Every row gives one point. To make a cloud, some directions were put in groups of two or more. Within a group, all points are equally far from the middle, so they leave a hole (a ring in 2 directions, a hollow ball in 3). The other directions are filled evenly. Then the cloud was stretched, turned, moved and blurred a little. How many holes are there, and how many directions does each take, smallest first?

Cloud (13 x 2)
0.038	-0.043
-0.004	0.021
-0.050	-0.074
0.078	-0.037
0.059	-0.061
-0.037	0.041
0.029	0.004
0.067	-0.024
0.032	-0.034
0.012	-0.003
0.074	-0.065
-0.002	0.011
0.045	-0.009
Holes: 0

Cloud (19 x 3)
-0.005	-0.024	0.082
-0.036	-0.067	-0.008
-0.036	-0.041	-0.041
-0.028	0.057	0.052
-0.022	-0.053	-0.039
-0.050	0.026	0.060
-0.062	-0.041	-0.001
-0.008	-0.002	0.085
0.024	-0.004	0.081
-0.059	-0.023	-0.026
0.057	0.032	-0.011
0.006	-0.031	-0.056
0.062	0.018	-0.016
0.069	0.005	0.034
0.033	-0.012	0.077
0.071	-0.014	-0.001
0.026	0.042	0.066
0.026	0.057	-0.022
-0.067	-0.032	0.002
Holes: 1 (3)

Cloud (32 x 4)
-0.038	0.091	0.028	0.013
0.011	0.013	0.059	0.056
0.021	-0.077	0.020	0.074
0.007	0.016	-0.086	0.017
0.065	-0.031	-0.043	-0.023
-0.049	0.052	-0.048	0.031
-0.101	-0.066	-0.011	0.046
-0.069	-0.007	-0.052	0.039
0.021	-0.088	-0.021	0.052
0.037	-0.102	-0.042	0.033
-0.036	-0.025	-0.039	0.045
-0.047	0.062	0.022	0.029
-0.008	0.035	-0.034	0.040
-0.031	0.041	-0.036	0.063
-0.040	-0.046	0.036	-0.028
0.020	0.005	-0.059	0.005
0.017	-0.027	0.039	-0.047
0.048	-0.013	0.018	0.045
-0.043	0.035	-0.063	0.058
0.032	0.007	-0.073	0.042
-0.058	-0.029	-0.027	0.002
0.002	0.048	0.040	0.052
-0.018	-0.006	0.032	0.020
0.067	-0.016	-0.074	0.038
-0.043	-0.046	0.039	-0.019
-0.029	-0.036	0.047	-0.067
0.042	-0.039	-0.003	-0.014
-0.045	0.024	0.001	0.005
0.054	0.002	0.065	0.063
-0.028	-0.067	-0.057	0.020
-0.013	-0.020	-0.064	-0.018
-0.002	0.057	-0.002	0.042
Holes: 0

Cloud (46 x 6)
0.047	0.005	-0.009	-0.022	-0.121	0.035
0.003	-0.015	0.018	0.041	-0.067	0.060
-0.003	0.025	0.005	-0.072	0.033	0.084
-0.067	0.015	0.011	0.022	0.015	0.042
-0.007	-0.005	-0.065	0.043	0.055	0.013
-0.083	-0.007	-0.003	0.026	0.095	-0.006
-0.072	0.058	-0.062	-0.045	0.052	0.003
-0.042	0.059	0.039	-0.035	-0.028	0.006
0.012	0.077	-0.047	-0.045	-0.007	-0.021
-0.065	0.015	0.049	-0.005	0.017	0.083
-0.060	0.048	0.046	-0.069	-0.029	0.049
-0.060	0.012	0.034	0.033	-0.035	-0.038
-0.026	0.008	-0.081	-0.004	0.015	0.038
0.062	0.082	0.041	-0.042	0.015	-0.020
-0.008	0.050	-0.072	0.079	-0.006	0.059
0.011	0.025	0.076	0.014	-0.009	0.013
0.005	0.074	-0.060	0.059	-0.009	0.073
0.019	0.044	-0.017	0.018	-0.040	-0.028
-0.058	-0.018	0.063	-0.048	0.094	0.018
-0.002	0.079	0.026	0.048	-0.004	-0.024
0.046	0.025	0.051	-0.010	0.013	0.009
-0.003	-0.060	0.013	0.008	-0.012	0.033
0.017	0.010	-0.004	0.039	-0.047	-0.043
-0.068	0.069	0.046	0.015	0.055	0.015
-0.042	-0.009	-0.052	-0.076	0.050	-0.046
0.046	0.091	-0.029	-0.019	-0.008	-0.043
-0.051	0.037	-0.049	0.042	-0.039	0.012
-0.027	-0.093	0.063	-0.063	-0.004	-0.054
-0.037	0.003	-0.014	-0.044	0.006	-0.082
-0.052	-0.048	0.007	-0.013	0.059	-0.016
-0.015	0.083	-0.039	-0.040	0.043	-0.048
-0.019	0.023	-0.045	0.041	0.002	-0.021
-0.096	-0.052	0.040	0.022	-0.031	0.000
-0.039	0.060	-0.029	0.023	-0.054	0.015
-0.044	0.029	-0.015	0.073	-0.059	-0.033
-0.035	0.026	-0.018	-0.046	-0.024	-0.096
0.031	-0.002	0.033	0.064	-0.070	-0.022
0.008	-0.067	0.040	0.067	-0.057	0.045
0.007	-0.036	-0.023	-0.012	0.049	0.008
-0.034	0.049	0.036	-0.027	-0.021	0.055
0.020	0.007	0.011	0.003	-0.052	0.006
-0.017	-0.027	0.018	-0.042	0.006	-0.033
-0.061	-0.001	-0.003	-0.050	0.047	-0.016
-0.057	0.027	-0.018	-0.071	-0.037	0.029
-0.038	-0.026	-0.010	0.013	0.045	0.037
-0.075	0.032	0.077	-0.013	-0.063	0.068
Holes: 0
